Rows are points. To make a cloud, some directions were put in groups of two or more. Within a group, all points are equally far from the middle, so they leave a hole (a ring in 2 directions, a hollow ball in 3). The other directions are filled evenly. Then the cloud was stretched, turned, moved and blurred a little. Count the holes, and give their numbers of directions, smallest first.
(in the rows, 128 means zero)

Cloud, 22 rows:
[[ 96 164 155]
 [ 75  60 138]
 [105 150 114]
 [130  91  76]
 [ 52 119 145]
 [102  75 168]
 [ 79 117 177]
 [ 48  93 139]
 [ 47 133 124]
 [133 158 134]
 [ 73 137 167]
 [135  68 168]
 [ 59 141 106]
 [115  70 167]
 [ 83 121 181]
 [140  65 161]
 [ 94  41 116]
 [ 70 141 160]
 [126 110  82]
 [ 84 134 184]
 [133  52 100]
 [131  76  75]]
Holes: 1 (2)

Cloud, 50 rows:
[[162  78 141  87 131 126]
 [157 104 163  56 166  68]
 [123 180 142 138  74  91]
 [161 102 147 105 166 121]
 [186 149 152  98  94 146]
 [193 105 124 144  96 111]
 [194 123 128 139 108 105]
 [191 173  78 127 125 132]
 [176 143 116 207  96 162]
 [119  83 150 112 147  93]
 [148 151 217 125  81 104]
 [155 129  97  57 124  88]
 [147  46  99 206 138 135]
 [159  81 126 145 123   9]
 [163  81  75 147  80  97]
 [172 170  94 105 154  89]
 [131 121 147 150 129 213]
 [176  76  41 154 114  98]
 [131 117  52 203 162 182]
 [139  88 152  74 182  78]
 [127 103 126  78 152  76]
 [146 183 157 144 130  88]
 [128 122 125 156 154 104]
 [163 125  96 112 131 115]
 [188 146 144 116  97 160]
 [129 131 108 249  99 144]
 [133  65 190 103 158  92]
 [177  74 188 129 145 122]
 [161 115 102 100 137 128]
 [203 115 145 150 102  69]
 [175 122  24 119 136  68]
 [162  60 129  63 203 140]
 [200 143 117 217 153 120]
 [170 181 162 108 104 107]
 [173 135  91 192  51 105]
 [155 142 162 159 124  94]
 [201 179 120 145 197 113]
 [176  99  74 134  92  67]
 [151 160 130 144 107 132]
 [128 117 215 142 178 126]
 [143 179 169 132  49 120]
 [123 156 183 161 131 124]
 [141 132 116 110 180 196]
 [158 180 133 103 172 108]
 [118 147 138 101 117 154]
 [174 159 176  51 170  70]
 [163  80  94 140 179  70]
 [180 227 123 125 159  75]
 [138 175 148 138  88 103]
 [167 101 130  57 193 141]]
Holes: 0
